Each row is a point. Each table stands for the endless flat space through its points: a line for two points, a plane for three, and so on. The two share one point or none. Which?

First:
[[-13  15 -14]
 [-11  13  -6]]
Second:
[[-11  21 -16]
 [-17  17 -18]]
They share: no point

First (2 x 6):
[[  9 -27 -22  12 -16 -16]
 [  8 -24 -21  14 -18 -17]]
Second:
[[  1 -27 -16  16 -18 -20]
 [ 16 -12 -26  16 -23 -15]]
They share: [  7 -21 -20  16 -20 -18]

First, 2 rows:
[[ -7 -19  25   9  -2  14  11 -11]
 [ -7 -25  13  -3 -17   2  20  -5]]
Second (3 x 8):
[[-15 -35  37   5 -20  19  13  -4]
 [  5 -20  17   0   5   4   8  -9]
 [  9 -25  21  -3   7   4   4  -7]]
They share: [ -7 -21  21   5  -7  10  14  -9]

First (3 x 9):
[[ 13 -18 -17   2 -21  -1   0  11   5]
 [  0   3 -27  13 -17   5  24  34  20]
 [ -9   3 -35  12 -18   0  18  30  11]]
Second (3 x 9):
[[ 12 -19 -18 -18 -22  15   0  32  -5]
 [ 28 -23 -38  -6 -14  23 -12  48  11]
 [-20   1 -14   6 -20 -25  24 -12  -1]]
They share: no point

First (3 x 12):
[[ -1  -8   9   7  18  29   4  12 -12  17  10  15]
 [-13 -17   0   7  15  14  -8  12 -15   8   7  21]
 [-26  -8  12  19  17  21 -24   0  -4  -7  21  11]]
Second:
[[-18 -28   8  15  17  13 -11   6  -8 -15   4  27]
 [-13 -18  10  17  12  14  -7   7  -9  -7   6  25]
 [ -3 -22  20  27  14  -2  -5   3   1 -21   4  33]]
They share: no point

First, 3 rows:
[[ 10 -19  -3 -23  10  -5 -18 -12  -1   5  12   4   2 -16]
 [  8 -24  -7 -37 -10  -8  -7  12   2  13   7  -5   6 -23]
 [ 10 -19  -3 -29  -2  -8  -6   3   2  14   9  -5   5 -22]]
Second (3 x 14):
[[ 16  -3   7  -6  10  -5  -3 -18  -2  11   4   2  -9 -25]
 [ 14   2  11   5   8   4   0 -26 -15   2  -5  13 -20 -31]
 [ 14   7   7   4   8   5   3 -24 -18   3 -10  12 -23 -33]]
They share: no point

First, 3 rows:
[[ 11   8  20  12  25  -6  -6  13 -37  30 -16  22  -5   9 -22  19  23   2]
 [ 20  23  19  28  24  -6  -4   6 -30  25  -9  18   3  20 -34  19  16  -2]
 [ 33  18   6  20   3  -6  -2 -13  -3   0  -6 -10  19  19 -30  -5  -3 -22]]
Second:
[[  4 -19 -13  -6 -10  -3 -18   5 -36  14   1  25  11 -11  -9  -5   1 -14]
 [ 11 -10  -4  -1  -1  -4 -18   5 -32  18  -4  16  10  -6  -9   3   7 -11]
 [ 22   5  11   5  14  -4 -13   5 -25  21 -13   3   7   3 -13  13  15  -9]]
They share: no point

First:
[[ 22 -21  21  27  -7   3   4  -1 -12  15   6  -9  12  10 -16  18  12  16
    2  17 -24  21  17  -4]
 [ 10  -9  -3  15 -27  11  16   7 -28   7 -18 -13  24  30   0  -2  20  -4
   10   1 -12   5  21 -28]]
Second:
[[ 30   1  25  15 -11  -3  12   3 -38  11  -6 -25  28  42   4   0  20   2
    8  25 -12   3  11 -16]
 [ 25  -1  23  20 -14  -1  10  -1 -34  16  -8 -23  28  37   4   0  23   2
   10  20 -12   5  12 -17]
 [ 26 -11  13  11 -11   3  14  11 -28   1  -2 -15  18  30  -8   8  10   6
    2  19 -18   9  17 -14]]
They share: [ 16 -15   9  21 -17   7  10   3 -20  11  -6 -11  18  20  -8   8  16   6
   6   9 -18  13  19 -16]

First, 3 rows:
[[ 10  30  -5 -11 -25  24 -24  37  -6  18 -26 -31  25 -10  27 -28  13 -24
  -22   5   8   1  33  23]
 [-25  12 -15   1  -6  17  -4   7  13 -13  -8 -11   5 -14   7  -3  -2  -4
   -6 -12 -28  -1   8  -2]
 [ -6  18 -13 -11 -17  16  -8  13  14  -2 -14 -27   9 -18  11  -8 -11 -20
  -14 -11 -16  -3  13   3]]
Second, 2 rows:
[[-12  14 -15   0  -6  27 -13  20  -2  -5 -16  -9  19 -14  19 -17   5  -2
   -8  -4 -19   3  20   8]
 [ -2   6 -23  -2   2  39 -15  22 -12  -9 -20  -1  31 -22  27 -25  -5   6
   -4  -4 -25   7  24   8]]
They share: [-17  18 -11   1 -10  21 -12  19   3  -3 -14 -13  13 -10  15 -13  10  -6
 -10  -4 -16   1  18   8]

First (2 x 24):
[[ -4  -4  30   0  17  22 -25  33  24   9   2   8   3 -13  -2  -3   0 -10
   -4 -16  19  20  16   2]
 [ -7  -8  27   0  14  20 -20  29  18   3  -1   4   3  -9  -2  -6   0 -12
    0 -15  13  17  10   2]]
Second:
[[ -5 -13  11 -17  -4  11 -32  15  -2   3  -9 -18   6 -11 -16  -3   0  -2
   25   9  24   1   5   3]
 [-16 -20  20 -10  25  31  -1   6   0 -12 -12 -10   0   2   6 -11  10 -24
  -10 -27  -6   2 -21  -9]
 [-13 -17  11 -25  16  31 -16  -9  -6   3 -21 -22   6  -7   0   1  16 -18
    5 -15  12  -7 -15  -9]]
They share: no point

First:
[[-10  38 -21  -9   9  -5  -7 -17   9  10  33  17 -20  13  29  22  28   0
   -1 -20   2 -17 -16   2]
 [ 10  -6 -21 -21 -27  11 -15 -21   9  26   9   9  -4   5   5  10  20   0
  -21  -8 -14 -13  -4  -6]
 [ 10   4 -13 -27 -17  13 -15 -17  15  20  19  13  -4  -3  15   6  14   8
  -17 -14 -12  -7  -2 -10]]
Second, 2 rows:
[[ 15   2 -21 -27 -33  -2 -21 -12  22  27  11  22   0  -3   8   2  20 -12
  -28 -11  -9  -1  10 -20]
 [  5  12 -11 -17  -3  18 -16 -22   7   7  26   2 -10   2  13  17  10  18
    2 -11 -14 -11 -15  -5]]
They share: no point

First:
[[  7  17 -23  10 -30 -30  19 -20  -8  13   6   0  -2  -6 -27   3  -7 -17
    0 -22  -1 -15  11 -34]
 [ 23 -19   5  22 -10  -2   1   0  -4   9  -2  42 -22   4 -15  27 -27 -15
   14   4  15   7  -1  -4]
 [ 25 -22   4  16 -12   0   1  -2  -8  13  -3  45 -20   0 -18  21 -28 -17
   18  -1  14   6  -1  -1]]
Second, 2 rows:
[[  6   0  -6  21 -23 -29  11   0  -5   1   1  14  -5   4 -28  15 -27  -8
    3  -2   7  -9   2  -6]
 [ 36   0 -16   1 -28  -4  -4 -20 -10  31  -9  39 -15 -21  -8   5  -2 -33
   13 -22  12  -4   7 -31]]
They share: no point

First (2 x 24):
[[ 13 -22  -7 -20   5   1  -5   9 -16  -8  13  -2 -23  14  -2   1  -8   8
   12  19 -24 -13  -3 -28]
 [ 11 -26 -10 -25   3   7 -10   9 -19 -13  18  -5 -27  13  -1   7  -8   7
    9  24 -27 -16  -4 -32]]
Second (2 x 24):
[[ 22  -8  -3 -12  12 -12   7   0 -18  -3   7   5 -16  12  -6 -16 -16   7
   12  11 -24  -7   2 -29]
 [ 30   0 -13 -18  16  -6  11 -12 -26  -3   7   3 -20   6 -18 -24 -28   7
    8   7 -32  -7   2 -41]]
They share: no point

First, 3 rows:
[[ 15 -20   6  31 -17  39  -1  14   4   5   6  24  -5 -11 -25 -10  17  26
  -35  16 -35   0  27 -20]
 [ 33 -17  11  13 -28  21 -11   2   4  24  23  13   1  -9 -25 -22  25   5
  -16  19 -15  15   1 -10]
 [ 30 -20  31   1 -27  -6 -21  14  19  25  31  -1 -20 -31 -10 -25  12  -4
    0   1   5  30 -13   0]]
Second:
[[ 17 -17  14   8 -17  22  -8  14  14  13   7  13 -18 -18 -15 -18  16  11
  -18  17 -12  11   6 -10]
 [ 18 -14  22  37 -33  27   3  26   7   7  28  32   1 -25 -16 -22  24  29
  -27   4 -28  -3  14 -18]
 [ 24 -26  10   1  -9  15 -21   2  13  19   4  -4 -23 -13 -22 -10   6  -1
  -15  16 -10  27   8  -6]]
They share: [ 21 -20  16  19 -21  21  -9  14  10  13  16  14 -11 -19 -19 -16  15  14
 -21  10 -19  12  11 -12]

First (2 x 24):
[[-10  10 -30 -19  26  -6  35  -8   3   6  -6  17 -22 -14   5 -10  -5   4
  -19   5 -12  24  -3  -9]
 [-20  10   0  -4  11   4  10   7   3  -4  19  -3   8  16  30 -20  20  24
   11  -5  -7  14  -3 -29]]
Second (3 x 24):
[[-22  -5  -6 -25  35 -12   5  -8  -9   3  -6  20  14  -2  29   2  -2  28
    5   2 -15  30   6  -6]
 [ -8  18 -21  -2   4  13  30  10  15  -4  21 -10 -19   8  16 -27  14   4
   -8   2   0   4 -13 -34]
 [-22  31  -3  11   2  -3  35   1   3   3  18   5 -13  10   5 -37  34  16
    2 -19 -18  24   0 -27]]
They share: [-16  10 -12 -10  17   0  20   1   3   0   9   5  -4   4  20 -16  10  16
  -1  -1  -9  18  -3 -21]

First, 3 rows:
[[  2  13   9   9  32 -16 -11 -26   8   9   2   5  14 -13  15   7  14  16
   -1 -26 -15  -8   2  19]
 [ -6  -7  13   9   8 -32 -19 -14  12   1 -22  -7   6 -21   3  -1  14  36
   15 -10 -15 -32  -2   3]
 [ 20  -2  -4  25  10 -12   7   7  11  -5 -32  20  28 -15  22 -11  22  15
   11   2   1 -22  11  23]]
Second, 4 rows:
[[  9   7   3   6   3 -13   8  -7  11  -6 -22   3  16 -10  26 -18  13  19
    6  -9  -3 -15  -3   8]
 [ 34  -5  15  23  18   0  -9   2  -2  23 -10  21  14 -17  21  11  18  24
    5   6 -13 -18  10  25]
 [ -4   9  -7  13   8 -24   1  -9  19 -17 -24  -6  24 -15  23 -18  23  17
   -2 -21  -6 -11  -5   5]
 [ -6   9  -3   9  18 -26   5 -17  17 -13 -24   8  22 -11  13 -14  13  13
   14 -19   0 -21   5  17]]
They share: [ 10   3   3  17  18 -16  -3  -8  10   1 -18  11  20 -15  17  -3  18  18
   7 -10  -7 -18   6  19]

First (4 x 24):
[[ 10   4   1   6 -27   2 -26  11  11  17 -21  18  30 -10  -7  44  30   7
    2  21  25  -6  -7   1]
 [ 25  -8   2  22 -14 -18 -19  -1  15  10   0  26  36 -10 -18  39  14  22
   19  14  17 -22   4   4]
 [ 38   3 -13  28 -13 -51  -3 -19   6  -6  20   6  10  -7  -2  17 -11  27
   42 -10  -3 -54 -15  24]
 [  4  14 -21  26  -1   4 -22  -1  -3  13 -17  26  26 -32   5  12   0  17
    0  33  33  -6   3  13]]
Second:
[[  5  30 -31  31 -31 -12 -12 -19   6  -3  -1   3   7 -16   7  14   7   9
   -9  -1  18  -3 -18   9]
 [  7  25 -26  26 -26 -11 -14 -13   4   1  -5   6  10 -17   7  16   7  10
   -3   5  19  -8 -16  11]]
They share: [ 11  15 -16  16 -16  -9 -18  -1   0   9 -13  12  16 -19   7  20   7  12
   9  17  21 -18 -12  15]

First:
[[ 19 -18  16 -32  42  27   5  11   0  32  -4  11 -13 -54  26 -28  19   1
  -30  -8 -27  50 -27  10]
 [ 17 -28 -18 -45  16   4  -4  -8  13  14 -30  29   2 -24 -17  11  17  -8
  -21  10 -15  15 -17 -19]
 [  9 -14  10 -33  26  20  10   2  15  30 -10  11  -6 -32  -1 -13  25  10
  -19   6 -25  27 -25   3]
 [ -6  -7  31  -9  20  18  23  12  19  32   4  -8   3 -11 -19 -22  29  31
    0   2 -25  10 -20  16]]
Second (2 x 24):
[[ 12 -18  12 -12  17  14   9  10   5  24  -9   5   9 -12 -10  -1  23  14
  -10  -1 -16  16 -25  -1]
 [ 10 -22   8 -20  17   8  -1  12   5  24  -3   7  -3 -22 -16 -11  11   2
  -14  -7 -24  14 -15  -1]]
They share: no point

First (2 x 24):
[[  4  26  -2  29 -33   5 -16   5   3 -13 -23 -27 -30  -3 -12  12 -15  -3
    6 -13  -8  -1  -1 -20]
 [ 22  -4 -20   5   3  29  20 -25  21  -1   7  -9 -12  27  24  30   9 -15
  -18  23 -26  -7  29  -2]]
Second (3 x 24):
[[ 15  11 -18   2 -24  12  17 -14  22  -1 -17 -26 -22  24  -5  16  11 -13
   -3  14 -30   2  18 -24]
 [  3   1 -18  12 -22   6  13  -4  20  -9 -21 -24 -16  22  -5  22   3 -17
  -11   4 -26   4  28 -32]
 [ 31  21  -3  12 -20  25  -1 -19   8   3   5 -12 -30   0   5  18   5  -6
    1   9  -7 -19   3   0]]
They share: no point

First:
[[ 19  11  -2 -14  13   2  -6 -11   6  -9  14  -6   5   2 -10  -1 -14 -24
   -9  -4 -20  11 -19 -10]
 [  9  -1 -14 -12  21  -8 -10 -19  14 -19   8  -8  -3   6  -8   7 -10 -34
   -7  -4 -18  17 -11  -6]
 [ 22   3  -6 -15  13  -7  -6 -27   0 -10   5  -1  -7  10 -21  -3 -16 -35
   -4   6 -19  12 -19 -10]]
Second (2 x 24):
[[ 22  11  12 -10  13  10  -1   3  14  -3  15  -6  17   2  -5   0 -13 -18
  -14  -9 -22   6 -17 -16]
 [ 18   1  22  -4  15   8   5   3  24  -5  13  -2  23  14  -9  -2  -7 -24
  -20  -5 -18   8 -11 -20]]
They share: no point

First, 4 rows:
[[ -8 -19   7  23   0 -15   7  20 -25 -14   2 -14   3   0   8  -9   4  11
   14  -8  33   3  -6  19]
 [-18 -27   7 -12  12   5  10 -13  16 -31 -28  -6  11  14   1  10  22   9
   49  13   0  -7 -38  17]
 [ -4 -20  -2  28   3 -11  -2  26 -27  -9   8  -7  -5   4  18 -16   4   1
    9 -14  18  13 -10  18]
 [-11 -20  10  -2  15   8  14  -5  14 -29 -12 -15   0  15   0   7  14   0
   39  15  -6   5 -31  12]]
Second (3 x 24):
[[ -5 -21   3  14  20  -2  -2   2   1 -17   2 -20  -6   9  15 -17  -2 -20
   35  -4  -6  11  -3   7]
 [-12  -6   3  14  -2  14  16  28  -6 -32  21 -15 -22  22  -9   9   7   7
   -1   4   5  18 -36  21]
 [ 18 -24  21  32  28 -16  16   4 -12   4  -9 -21   8  -8  27 -15   7 -11
   35  16  -1  24   0  -3]]
They share: [ -3 -15   7  18  12   2  10  14  -5 -19   8 -18 -10  11   7  -5   4  -6
  19   4   0  17 -17  11]

First (4 x 24):
[[ 25   2  -1  12  -7  -9   9  14   1 -21  36  27 -15 -35 -31 -29  19 -14
  -16 -20 -23  16   8  12]
 [ 10 -15   3  12   6   6  -2   4  -7 -21  26  19 -23 -17 -30 -21  20  -2
  -24  -8  -7   2  14  16]
 [  5 -10   7  24  17   7   9  -2  -7 -21  20  23 -23 -19 -43 -17  19  -2
  -32  -8 -11  12   8  16]
 [ 35  -7  -8  -6 -20  -8  -8  20   0 -27  47  22 -20 -31 -14 -35  22 -10
   -7 -19 -14   0  16  16]]
Second, 4 rows:
[[-13   2  16  16 -14  11  -5   9 -16  10   6  23  -5 -23 -11 -34  13 -10
  -15  -1 -20  13   7   3]
 [ -9 -15   1 -18 -32  -4 -36  10 -15  -3   9  12 -42 -48 -17  -6  17 -12
  -12  12 -40   6  12  33]
 [  1  -2  12  38  14   1  27  19   2  12  20  19  29   3 -19 -36  13 -18
  -17 -27  -2   7  23 -25]
 [  2 -14   4  -4 -22  -9 -15  15  -4  -4  19  12 -22 -36 -22 -11  14 -20
   -7  -5 -29   5  15  14]]
They share: [  0  -9   7  12  -8  -4   0  16  -3   3  18  15  -3 -21 -20 -21  14 -18
 -12 -12 -19   6  18   0]

First (3 x 24):
[[ 11  -3  16  -6   3 -28  -3  13  29  -4  18  -9 -15   0  -8  44 -13  -6
   -2 -24  15  23   8  -2]
 [ 24 -25   8   6  14   3 -18  12  10   1 -24   3 -19  29  24   6 -15   3
  -17   2  25   7 -15 -20]
 [ 21 -35  -2   7  12  12 -14   9   9   9 -38   4 -24  39  36 -10 -21   9
  -20  10  20   1 -28 -32]]
Second (3 x 24):
[[ 35 -35   8 -16  -3 -14 -24  23   7  12 -13  13  -1  23   7  33 -23  -2
  -14 -26  25  -3  -4 -28]
 [  5   6  17   1  17  -2 -23   5  17 -16  -8   3 -43  11  23  21   7  -5
   -6   9  30  34   6 -12]
 [ -1  -5  14  14  21 -14   6  11  19 -12  -7 -23 -37  23   7   9 -11   4
  -14  -8   7  27 -16  -4]]
They share: no point

First (3 x 24):
[[ 12   7 -34  -3   4  -7   8  27  -7 -21   2   5  27 -13  -7  15   0  -7
  -41   8  13   3 -16  12]
 [  9  13 -22  -8  13  -6   8  12   9 -17   3   7  19  -6 -10  19  -1  -2
  -27   6  15   6 -17   5]
 [-14   3 -10 -25  10 -25   8  17   9  11  -8  17   3   5  -9  15  10  -9
  -21  28  25 -11 -38 -14]]
Second (5 x 24):
[[  7  19 -25   4  19  -1  -1  -1  50 -10  14  -9  14   8  -2   7  22  -8
  -34  20   8   4 -38  25]
 [  9  25  -2 -34  34 -21  22  22   9 -22 -10  -1   8   4 -27  31 -38  14
  -23  -8  -2   7   6 -32]
 [ 23  23 -10 -24  10  19 -28  16  21   6  20   3  20   4  13  -1   0 -16
  -15   2  14  -1 -20   6]
 [  1   9 -38  10  -6  -1  38 -14  -7 -18 -14  43  20 -24 -23  19  18   2
   -7  20  18  -9 -26   4]
 [  7  14   6 -31  35 -13 -33  27  40  -1  25 -26   9  21   9  19  -8 -10
  -36  -1  26  22 -22   6]]
They share: [  5  14 -16 -12  16  -8   8   7  15 -12   2   9  14  -2 -11  20   0  -1
 -21   8  17   5 -20   0]

First:
[[ 12 -22 -14 -11 -11 -15 -21   1  17  12  -7   3 -24 -16  13 -18 -14   3
   10  12   8   5  -7  -7]
 [ 29   8 -29 -16  -2 -32   1  -8  -5  25  -4   9  -8 -13  11 -27 -21  -5
   21 -13  28   1 -10  -5]
 [ 30 -16 -14   3   1 -27 -27  19  17   6  -7 -17 -22  -2  15 -16 -32  11
   20  12  -2  -1  -1  13]
 [  7 -41  -6  -2 -13  -9 -38  16  33  -1 -11  -7 -33 -11  16 -11 -17  11
    5  28  -7   8  -2  -1]]
Second, 3 rows:
[[ 20 -21   3   8 -11 -48 -21  29  21  -1   0   6 -13 -35   1 -26 -32 -15
    4  24  24  16   4 -12]
 [ 10 -26 -17  -7 -36 -28 -16  14  41  19   0  16 -38 -15   1  -6 -12   5
    4  14   4  -9 -21 -32]
 [ 14 -22 -29 -19 -16  -8 -20  -6  25  27  -8  -4 -34   1  13  -2  -4  25
   24  -2 -12 -21 -17  -8]]
They share: no point

First:
[[-11  -5 -21  31  19 -14  -8 -21   1  -7 -10 -25   2 -11   6  -6   4   0
  -15  -6  14 -10 -17 -13]
 [-16  13  -4  19  20  -2 -18   2  -9 -15 -25  -2  -7   2  23  -9   4  -3
   -7  -1   2  -6 -16 -13]
 [-11  15  -5  11  15   6 -16   3 -15 -19 -26  -1  -6   1  22  -6   0  -8
  -11   6  -6   2 -13  -9]]
Second (4 x 24):
[[ 11  36   0  -1   5  22  -7 -33   7 -14  10 -11   5  19  21 -17  13 -19
   13  24   7   8  -4 -34]
 [-10  16 -34  10   1  -1   2  -4 -23 -18  -7 -10 -13 -17   9 -21   5 -23
   -4  24  -1   9 -27 -12]
 [-12  11 -10  16  30  22 -19 -26  -4 -22   8 -12 -13   4  28   4  -9 -12
   -8  -1  18 -16   2 -15]
 [  9  23 -24   3 -17 -10  10  -8 -12  -8 -18 -15  10  -9  -3 -30  20 -19
    0  34 -14  28 -31 -20]]
They share: [ -6   2 -18  18  13  -1  -8 -14  -9 -14 -15 -18   1  -9   9  -3  -1  -7
 -18   4   1   1 -13  -8]

First (4 x 24):
[[-16  31  17 -16   9   0   4  33  22 -15  -6 -10  27  53 -18  -7  27   5
   -5  -8  24  -4  14  31]
 [-24  10 -40  -8  -6   1  -3  18 -15   8 -17 -14 -12 -10   6 -45  15 -24
  -15 -24  35  29   2   4]
 [ -2   4 -11   0  23 -35  15  12 -14   0  25 -35  16  -5  34 -21  15 -29
  -12  -4  22  23  -8  12]
 [  2 -17  18  20  22 -14  24   9  11  -5  10 -17  41  18  14   9 -21 -16
  -24  16   3   8   0   5]]
Second:
[[ -8   9 -24  -1  24 -18  19  -7  -3  11 -10  -6  15   2  23 -11  19 -21
  -20   3  28  17  -6  -2]
 [-12   4 -14  13  24 -26  15  11   2  10   1 -15  17  10  32 -17  20 -23
  -14  10  20  33   0  -5]
 [  3  18 -10   6  18 -19  -3  21  -1 -17 -16  -3  41   4  13 -21 -12  11
  -28 -22  39  26   0  30]
 [-10   6  -7  15  21 -26   8  22   3   2   2 -17  23  13  28 -21  11 -15
  -14   3  21  34   2   4]]
They share: no point
